Every row gives one point. To make a cloud, some directions were put in groups of two or more. Within a group, all points are equally far from the middle, so they leave a hole (a ring in 2 directions, a hollow ball in 3). The other directions are filled evenly. Then the cloud was stretched, turned, moved and blurred a little. Count the holes, and give their numbers of directions, smallest first.
In the rows, zero is written as 128.

Cloud (14 x 2):
[[160 110]
 [171 152]
 [217 143]
 [131  95]
 [150 172]
 [155 104]
 [140 120]
 [159 126]
 [167 107]
 [142 145]
 [165  81]
 [160  98]
 [126 163]
 [194 121]]
Holes: 0

Cloud, 22 rows:
[[ 89 173 135]
 [ 59 178 111]
 [ 76 168 120]
 [ 78 145 156]
 [116 167 124]
 [144 149 141]
 [132 138  74]
 [167 135  68]
 [ 75 118 111]
 [127  92 156]
 [178  98 128]
 [ 78 128 184]
 [ 69 155 137]
 [157 129 100]
 [ 94 127 173]
 [136 112  75]
 [147  92 112]
 [111 166 129]
 [143 134  85]
 [ 70 139 132]
 [ 70 114 132]
 [170 184 111]]
Holes: 0

Cloud (31 x 4):
[[144 129 153 148]
 [ 76 138 124 107]
 [123  81  86  82]
 [ 96 105 166  81]
 [153 154 113 148]
 [127  65 139  87]
 [188 157  80 138]
 [167 142 147 146]
 [147 177  85 130]
 [ 89 142 139 151]
 [134 173  79 128]
 [114  95  90 111]
 [134  62 123 154]
 [165  86 105 153]
 [152 126 108 165]
 [200 116 147 127]
 [175 166  90 170]
 [104 176 120 124]
 [117  97 130  83]
 [154 156 140 137]
 [150 183  53 140]
 [121 183 129  97]
 [130 136  79 140]
 [159 159 116 145]
 [161 101  97  68]
 [144  79 157  99]
 [ 91  95 130  55]
 [115  83 197  98]
 [ 68 149 101 119]
 [140 134 181  78]
 [135 193 145  99]]
Holes: 0

Cloud (47 x 6):
[[161 126 117 156 147 194]
 [ 60 149 145 148 111 180]
 [127  91 137 113 162 169]
 [134 148  90 198 132 145]
 [144 180 129  99 113 140]
 [150 156 192 109 114 144]
 [132 166 126 133  85 186]
 [131  81 130 139 176 143]
 [ 75 102 101 154 171 170]
 [114 182 111 122  86 156]
 [ 56 135 132 137 110 185]
 [161 133 165 196 145 162]
 [170 152 102 142 140 118]
 [170 131  80 160 123 155]
 [180 111 106 174 114 112]
 [ 72 111 109 177  87 144]
 [ 68 156 123 131 135 193]
 [144 162 105 180 125 100]
 [116 183 159 117 158 179]
 [105  77 131 169  87 167]
 [114 179 105 120  90 160]
 [ 74 180 163 109 125 127]
 [109 174 151 163 131  91]
 [149 120 153 152  80 187]
 [ 73 110 114 132 173 169]
 [113 165 134 183  89 157]
 [163 125 109 160 144 191]
 [156 163  92 123 124 139]
 [ 83  89  99 189  97 139]
 [ 88  91 143 126 108 193]
 [ 66 130  79 127 105 175]
 [ 69 158 129 112 100 115]
 [ 64 132 103 133 139 191]
 [ 91 115  62 185 128 117]
 [139 153 148 200 115 163]
 [104 179 136 121 176 145]
 [ 95 155  63 136 124 144]
 [145 107 123  92 138 137]
 [ 92 139  93 184 108 100]
 [150 150 153 124 159 190]
 [138 184 125  99 113 138]
 [ 85 126 117 150 183 115]
 [130 164 129 133 123 204]
 [134 164  86 160 142 107]
 [ 80 118 115 205 145 148]
 [137  83  71 120 106 158]
 [148  72 135 188 151 163]]
Holes: 3 (2, 2, 2)

Cloud (82 x 8):
[[175 136 186 139 174 105  96 134]
 [112  78 155 142 148 117 125 176]
 [171 100  93 136 134  65 118 106]
 [129 155 198 121 119  98 152 171]
 [ 99 204 168 129 117 130 105 133]
 [161 154 135 135 168  89 109 206]
 [ 88 196 156 107 129 127 109 140]
 [186 112 164 134 136 123 136 114]
 [ 55 152 123 122 138 159  96  99]
 [142 151 136 138 181 158  74 166]
 [109 178 107  91 138 147 154 140]
 [101 151 130  76 144 129 165 107]
 [166  95  79 122 137  70 134 100]
 [102 154 148 142  58 118 140 130]
 [134  90  80 157 101 119 155  98]
 [106 197 113 176 179  99 117 160]
 [112 160 158 192 144 162 129  91]
 [ 98 200  82 162 170 116 125 121]
 [110 159 111  74 156  65  99 144]
 [149 183 199 170 192 108 119 142]
 [ 67 131  87 113 140 160  90 116]
 [165 137 124 128 149 150 107  59]
 [119 108 137 138 170 177 110 107]
 [175 134  97 199 139 150 114 118]
 [131 124 181 171 149 117  62 149]
 [117 146 155 145 111 118 173  85]
 [100 136 177 188 187 122 111 109]
 [ 89 167 165 171 207 100 107 123]
 [ 89 180 166 171 167 107  81  91]
 [ 92 128 118 164 187 110 171 117]
 [152 145  78 170 155 128  84 153]
 [101 116  85 137  64  79 116 126]
 [122 161  97 129  96  71 170 157]
 [ 83 133  98 139 170 119  59 136]
 [120 116  86 151  53 122 141 160]
 [172 123 117 152 191 100 123 170]
 [191 151 104 171 170 102 172 137]
 [148 124 140  64  93 113 129  92]
 [167 152 124 150 125 167  90  98]
 [104 160  95 191 121 131 102 191]
 [131 205  83 135 123 121 138 157]
 [162 179  66 123 119 146 138 137]
 [108  79 146 110 135 106 107 170]
 [114 111 192 173 125 123 152 146]
 [116 144 102 170 178  57 163 117]
 [187 204 125 179 132  98 112 162]
 [ 95  91 156 159 171 117 133 139]
 [197 142 130 150 138 134 151  93]
 [178 191 103 143 105 105 101 157]
 [114 172  80 192 103 154 155 130]
 [156 169 125 144 159  72 128 197]
 [143 176 139  97 134 145  71  96]
 [164 152  80 145 201 111 123 111]
 [115 170 150  83 137  95 110 172]
 [141 118 103 193 152  95  96 179]
 [148  95 160 140  74 106 111 155]
 [161 152  79 118 140 160 167 146]
 [132 147  85 153 154  86 193  95]
 [101 189  67 174 154 126 143  97]
 [132 162 145 111 186 150 151  93]
 [132  95 174 135  93 102  95 153]
 [126 155 104  94 150 144 175 131]
 [103 132 151 160 141 191 115 119]
 [155 153 120 121 174 174 155 147]
 [188 146  97 159 161 101 175 119]
 [149 117 165  87 136 112 138 182]
 [ 89 146 105 188 206 106 128 113]
 [123 135 119 185 135  73 177 173]
 [131 150 187 144 140  75 148 114]
 [129 133  81  78 131  80 168 124]
 [138  95 174 171 148 144 122 120]
 [ 93 140 113 187 170  77 108 162]
 [119 200 146 108 161 144 102 142]
 [156 123  98  98  78  71  95 122]
 [155 132  94  81  74 129 126  80]
 [ 97  85  81 120 127  66 106 141]
 [ 86 128 136 160 161 169 156 127]
 [164 157 189 152 156 132 171 124]
 [112 154 100 184 168  47 136 118]
 [142 103 154  76 112  81  94 106]
 [111 138 108  48 133  85 109 141]
 [142 121 179 145 127 106  61 157]]
Holes: 3 (2, 2, 3)

Cloud (97 x 9):
[[170 142 100  92 169 168 100 162  84]
 [188 187 117 181  83 100 196 122 141]
 [ 95 136  62 175 127 124 101  83  88]
 [129 191 187 141 123 165 162 108 180]
 [ 97 183 155 105 116 123 133  99 180]
 [137  94 116 110 124  82  75 163 110]
 [156  88 152 114 122 160 120 178 146]
 [160 164 117 106 166 152 192 145  98]
 [104 164  72 144 135 103 152 129 190]
 [105 198 113 152 114 117  53 165 134]
 [126 194 100 130 107 118 180 106 107]
 [109 107  88 194 148 107 104 101  80]
 [182  92 108 131 109 157 139 128 163]
 [163 119 140 137  99  89 137 104 111]
 [144 201 152 144 153 175 116 133 105]
 [ 94 144  95  48 101 186 144 153  98]
 [115 117 166 173 164  79  95 132 103]
 [145 155  76 157 160 118 165  87 169]
 [152  73 146 119 171 129  95 131 116]
 [104 178 101 169 125 156 172 182 122]
 [158 112 149  58 117 167  52 163  98]
 [121 168  99  84  86 143 149 164 187]
 [156 115 179 134 171 115 150  98  70]
 [171 119 130 126 128 132 158 186  84]
 [157 168  89 126 134  81  88 119 113]
 [148 106 141 198 161 120 131 138 120]
 [114  93 180 129 193 122  86 173 108]
 [161 197 136 113 128 123 191 150 173]
 [163  66  91 120 167  78  51 148  61]
 [136  90 108 141 156 123 142 102 137]
 [104 139 145 125 151 129  84 108 125]
 [128 133 169 171  89 150 188 143 183]
 [ 98 161 118  95 139 167  54 129 179]
 [138 166  41 127 111 158 122  88 116]
 [103 132  59  86 151 118  74 142 105]
 [213  92 133  70 144 159 160 142 114]
 [147 172 124 142  84  83  71 117 108]
 [107 171 154 141 181 124 142 208 153]
 [158  97 130 198 143  89 147 160 131]
 [132 172  54 148 102 195 131 148 158]
 [173 130  66 131 131 104  50 124 131]
 [128 174  93 163 104  91 142 190 189]
 [135 172 117 186 177 107 158 127  97]
 [127 107 122 185 141 162 139 147 158]
 [118 183 149  82 143 112  95 177 177]
 [130 178 129 103  92  97 102 140 110]
 [135 131 145 140  66 142 120 160 129]
 [112  98 191 107 155 131  83 154 119]
 [145 111 137 109 178 163 187 125 123]
 [116 158  39 122 112 131 122  78 107]
 [100 130  69  76 151 129  85 150 119]
 [154 148 134  82  70  95 129 104 143]
 [162 123  44 145 165 105  74 156  93]
 [127 119 144 164 114 136 176 124 161]
 [143  88 128 153 187 147 122 127  70]
 [185 126 131 165 109 114 131 114  98]
 [172 104 103 205 147  80 113 171 160]
 [101 136 119 136 174  89 185 158 154]
 [222 160 136 156 147 142 122 151 152]
 [ 80 107 133 106 129 113  88 115 152]
 [126 131  94 129 135 139 146  82 189]
 [147 165  94 114 174 127  84 101 134]
 [166 109 150 107 121 151 152  76 165]
 [132 111 129 125 155 162 113 102 115]
 [191 137 146  55 158 109  92 134 111]
 [184 131 143 136  89 147 106  72 164]
 [152 189 110  91 117 102  74  87 115]
 [151 181 120 152 162 133  93  70 140]
 [187 159 151  64 180 159  94 149  71]
 [ 71 146  70 107 106 120 145 117 144]
 [120 127  77  81  88  89 121 157 171]
 [118 155  79 145 153  76  79 179 118]
 [120  88 105 154 106 122 155 102 100]
 [158 106 145 179 176  78 159 127 169]
 [147 117 204 105 115 112 139 163 111]
 [134 152 143 101 170 173 182 155 127]
 [151 145 140 186 104 131 173  84 189]
 [163  95 130 122 132 169 164  95 152]
 [114 194 130  96 102 127 132 161 184]
 [156  97 133  84  86 161 118 133 163]
 [170 153 192 156  77 138 204 127 173]
 [118 181 163  84 168 101 121 175 157]
 [137 136 105 142  67  87 141 140 146]
 [145 176  90  86  91 111 183  97 104]
 [108 147 168 146 167 125 131 145 114]
 [155  86 105 150 123 108 131 164 165]
 [124  81 130 180 148  64 178 164 120]
 [154 135 137 160  91 140  74 147  92]
 [183 166 148 139 152 102 104 163  95]
 [121 189 121  97 105 119  92 122  83]
 [185 111 113 148 116  89 109  72 115]
 [ 90 155 175 126 120 149 187 155 167]
 [161 128  83 150  74 117 133 126 173]
 [122  99 127 155 186 120  52 130 137]
 [163 102 140  74 128 120 114 167 135]
 [188  91 144  99 140 143 117 142  91]
 [141 142 140 140 154 115  90  69 170]]
Holes: 1 (2)

Cloud:
[[ 93 176 150 126  94 116 131 150  69]
 [159  69  99 111  92 152 112 134 100]
 [109 102 118 196 144 131 126 163 147]
 [135  84  82  70 124  85 155 100 101]
 [155 138 140  98 199 167 127 133 171]
 [145 127  69  98  73 138 134  99  93]
 [183 127 118 170  91 117 161 141 145]
 [102 175 142 112  79 140 105 184 125]
 [134 132  83 126 102  84  78 106 119]
 [107 124 105 152 170 148  99 184  91]
 [192 127  63 151 159 160 137 131 121]
 [126 131  73 144  88 113  99 124 162]
 [185 147  91 131 116 137 131 139  80]
 [ 77 125 112 153  87 114 156 186 114]
 [173  89 140 144 152 137 135 176 116]
 [168  62 136 106 175 108 173 109 182]
 [121 100 147 101  51 131 114 160  89]
 [185 134  72 153 128 162 111 134 118]
 [141  88  73 110 141  62 129 102 160]
 [109  72 144 102  95 154 128 166 120]
 [217 144 163  99 154 134 123 115 159]
 [106 102 106 153 141 113 117 219 113]
 [ 87 108 115 159  93  93 123 211 137]
 [157  73 166  95 112 163 108 164 125]
 [102  92 124 163  61  68 121 168  93]
 [154  90 192 124 115 177 110 140 139]
 [ 99 162 117 115 141 151 152 208 101]
 [104 160 149  97  67 128 111 163 116]
 [139  90 173 115  77  75 151 124 165]
 [ 82 100  71  92  95 112 147  78  97]
 [181  99 120  80 134  87 174 129  99]
 [142 111 125 126 137 163  85 170 138]
 [103  93  73 165 171  71 141  71 129]
 [115 134 102 172 145 126 189  99 199]
 [128 137  63 167  95  83 146 133 107]
 [171 134  67 187 131 115 137 127 152]
 [ 69  90 106 119 131 108 161  92 184]
 [ 91 135  70 134 132 135 161 173  89]
 [155 120  96 134 153 120 122 165  77]
 [175  97 128 104  86 153 105 157 109]
 [166 101  82  97 118 118 130 173 173]
 [163 120  42 141 188 120 149 122 133]
 [151  62  81 113 112  80 112 159  87]
 [105 123 160  87 161 161 143  98 178]
 [169  78  64  88 140  94 111  70 112]
 [169  67 108  66 120 111 168 122 100]
 [136 114  99  73 177 169 152  83 167]
 [ 57  82 167  90  96 114 133 133 106]
 [130 117 140 126 152 178 161 103  97]
 [115  46 123 166 140  91 114 146 138]
 [160 113 103 103 108 118 227  74 141]
 [ 82  55  71 131 130 135 133 152 118]
 [159  42 113  87 123 144 181 102 121]
 [ 93  98 122 177 120 135 159 176 177]
 [ 85 152  95 170  98 139 157 108  95]
 [ 47 113 159 119 156 105 158 146 103]
 [150 140 116 121 151 126 134  48 145]
 [139  56 105  99 103 163 177  85 136]
 [113 117  54 118 184  86 175 100 177]
 [136 120 133 145 176 156 102 116 160]
 [ 90  81 148 133 108 111 179 112 107]
 [105 117 118 136 179 169 107 118 181]
 [ 69 147  87 135 169 130 163  90 104]
 [148 154 144 160 123 113 154 103 156]
 [107  77 100 165 108 125 162 130 199]
 [123 118  95  68 139  96 114  92 113]
 [107 114 135 160  87  74 132 174 137]
 [166  85  60  88 151 118 175 136 140]
 [134 134 190 133 125 147 101 152 189]
 [130  88  46 138  82 114 120 151 131]
 [105  79 174  84  78 144 153 147 120]
 [159 109  96 177 133 129 145 172 164]
 [174 124 110 109 177 122 150  91  96]
 [112 102 136  83 126  91 191 101 151]
 [126 138 133 119 103 119 152 101  40]
 [ 98  70 118 110  99 122 173  76 139]
 [123 133 115 106  94 181 166  81 128]
 [197 155  85 145  79 162 161 107 104]
 [ 89 130  93 119 124 139 195 149 117]
 [119 146 175  64  99 114 133 105 115]
 [ 63 102 157 114 118 116 131 127 185]
 [127  89  75 127 109  51 141  73 142]
 [135 157  74 131 123 136 174 184 135]
 [139  81  56 127 178  93 142 117  98]
 [142  90  39 114 138  76 133 136 118]
 [112 106 128 194 122 129 151  96 129]
 [ 88  82 171 118 110 151  97 180 141]
 [139 128  73 116 177 131 168  93  94]
 [141  91  42 156  77  98 154 135  95]
 [ 94  61 152 119 141 139 167 158 152]
 [159  54  64 136  96  88  99 138 100]
 [141 149 150  75 118 153 163  75 126]
 [177  76 100  83 163 116 193 102 129]
 [119 157 101 173 108 127 111 186 106]
 [174  96  65 169 159  95 121 121 114]
 [131  83 180 145 151 126 173 133 175]
 [ 67 141 132 144 125 150 141 111  77]
 [114 131 184 139 144 108 150 100 124]
 [ 69 173  82 137 122 128 149 129  78]
 [ 62 130 148 127  93  72 144 180 157]
 [123  95 104 151 143 181 122  83  96]
 [146 174 131 133  82 145 137 116 151]
 [ 87  93  69 160  88 142 101 150 148]
 [132 105 163 110 139 162  97 193 181]
 [114 144 159 157 104  97 136  92  96]
 [ 78 161 146  96 153 110 178 151 121]
 [176 131 110 103 186 163 121 120 153]]
Holes: 2 (2, 4)

Cloud (106 x 9):
[[129 148 105 115 148 101 105 198 172]
 [115 136 147  94 189  90 133 138 154]
 [204 109 129  98 155 111 167  97 140]
 [127  99 102 160 153 143 189 125 127]
 [ 78 154 102  92  98 125 151 143 165]
 [151 155 176 135  77  87 138  88 116]
 [103  90 100 168 114 193 141 133 166]
 [135 163 153 185 163 102 114 121  66]
 [162 106 111 145 211  92 147 132 178]
 [174  84 145 150  80 157  99  95 142]
 [199 103 138 118 106 133 178 149 138]
 [ 83 158 102  84 139 169 155 117 112]
 [145 154 117  77  68 126 136 131 166]
 [101 133 110 159 111 116 122  92 141]
 [ 87 120 156 155 119 157 134 218 144]
 [194 138 128 132 174 173 137 108 167]
 [167 100  67 129  82 152  81  91 135]
 [118 137 143 167  74  99 143 203 107]
 [153 108  74 117 114 170 134  54  63]
 [ 86  48 135 185 127 102 171 114 124]
 [ 95 136 183  88 139 109 165 136 119]
 [132  58 114  81 100 109 161 128 134]
 [ 80  94 147 157  77 159 147 110  97]
 [125  97 150 118 155 174 124 177 127]
 [137 132 188 112 123 119 181 119 135]
 [163 164 115 139 107 100 149 185  70]
 [151 136 126 126 150 153 164 177 121]
 [169 119  74 136 199 149 140 146 158]
 [194 145  99 107  80 106 104 130 116]
 [118  98 163 107 102  79 133 177 130]
 [103  57 151 129 144 125 159  84 118]
 [163  92 100  70  92 115 154 133 160]
 [131 178 116 134 140  69 167 106 136]
 [108 125 158 137 104 131  86 108  77]
 [109 174 106 151 138 124 185 156 155]
 [111 154 118 114 105 115  83 115 141]
 [ 68 104 181 148  92 108 149 127 130]
 [ 99 100 149 142  64 102 117 157 130]
 [155 126 154 129 129 139 188 193 160]
 [ 79 118 136 103  93 100 145 203 118]
 [ 76  68 103 122 120 159 165 123 175]
 [183 105 132 125  51 119 156 130 148]
 [165 137 176  98 128 109 172 117 175]
 [125 141 153 136  87 104 151 215 105]
 [139  39 134 150 166 106 123 141 147]
 [184 137 196 137 110  69 178 106 130]
 [107 127 145 165 141  87  91 160 130]
 [103  94  88 164 155 153 128  81 114]
 [112 136 167  97  97 113 115 220 144]
 [161  81  84 104 103 129 135  32 153]
 [109  57 118 126 174 151  81 157 188]
 [162  76  87 109 133 134 110 109 206]
 [193  71 133  97  42 148 161 109 120]
 [ 91 144  99 163 158  84 150 148  79]
 [100 121  93 111 104 138 121 206 144]
 [196 171 145 113  78  94 165 143 104]
 [ 91 100 157  98  83 139 143  80 145]
 [121  55 164 155 134 109 132  73 143]
 [156  81 142 172 103  88 146  59 158]
 [143 161 142 149 168 108 114 101 154]
 [ 98  48 126 125  60 128 175  95 135]
 [ 96 146 122 146 140 128 123 105 167]
 [135  79 163  84  51  90 151 100 118]
 [120 112 100 173  99 170 140 141 100]
 [ 89 123 118  92 172 116  84 165 131]
 [104 110  93 118 153 136  77 139 168]
 [157 104 145  95  86 168  95 166 133]
 [118 109 153 152 221 118 156 116 173]
 [106 117 170 121 106 129 150  78 134]
 [105  34 156 120  71 148 172 111 140]
 [136 122  59 116  92 168 139 115  77]
 [ 85  53 161 111 112 185 136 109 154]
 [ 80  37 108 130  85 171 142 144 154]
 [188 121  77 125 107  85 146 109 116]
 [116 112 172 112 116 110 150 120 192]
 [ 88 129 126 150 118 144 176 197 167]
 [112  87 109 152 123 137 107 176 190]
 [139 119 132 134 139 109 158  73 174]
 [144  92  83 116 208 154 100 121 171]
 [147 108 115 148 185 118 164  71 150]
 [140 120  80 121  81 167  75 154 105]
 [115  97 155 115 152  85 124 118 147]
 [132 147 117 145 135 128  79 191 108]
 [133 157 153 118 203  65 171 183 142]
 [122  99 119 140 162 156  90  87 118]
 [141 153 115 105  81 127 180  73 108]
 [115 122 180 140 130 147 101 143 155]
 [117 109  81 168 151 169  96 157 176]
 [109 106 106 101  75 153 124 187 172]
 [115 162 131 129 108  96 155 106 159]
 [109  72 133 134 142 110  97 105 114]
 [211  95  82 110 137 107 125  97 135]
 [162 100 108 113  96 150 127 191 178]
 [ 58 115 121 133 182 149 148 142 138]
 [119  43  93 102 111 161 126 178 173]
 [140 134 134 147 149  86 105 168  71]
 [160 180 110  93  30 130 138 100  89]
 [142  96 110 141  88 143 166 161 183]
 [ 88 163 123 147 132 155  94 117  78]
 [126  73 167 120  67 100 182 118 146]
 [129  70 148  76 131 149 174  86 175]
 [ 91 120 146 138 180 100 109 214 139]
 [ 83  86 134 129 109 174  77 112 124]
 [ 97  53 105 135 146 169  88  85 122]
 [116 136 148 195 102 126 117 135 142]
 [195 134 137  87 105 123 145 169 162]]
Holes: 1 (6)
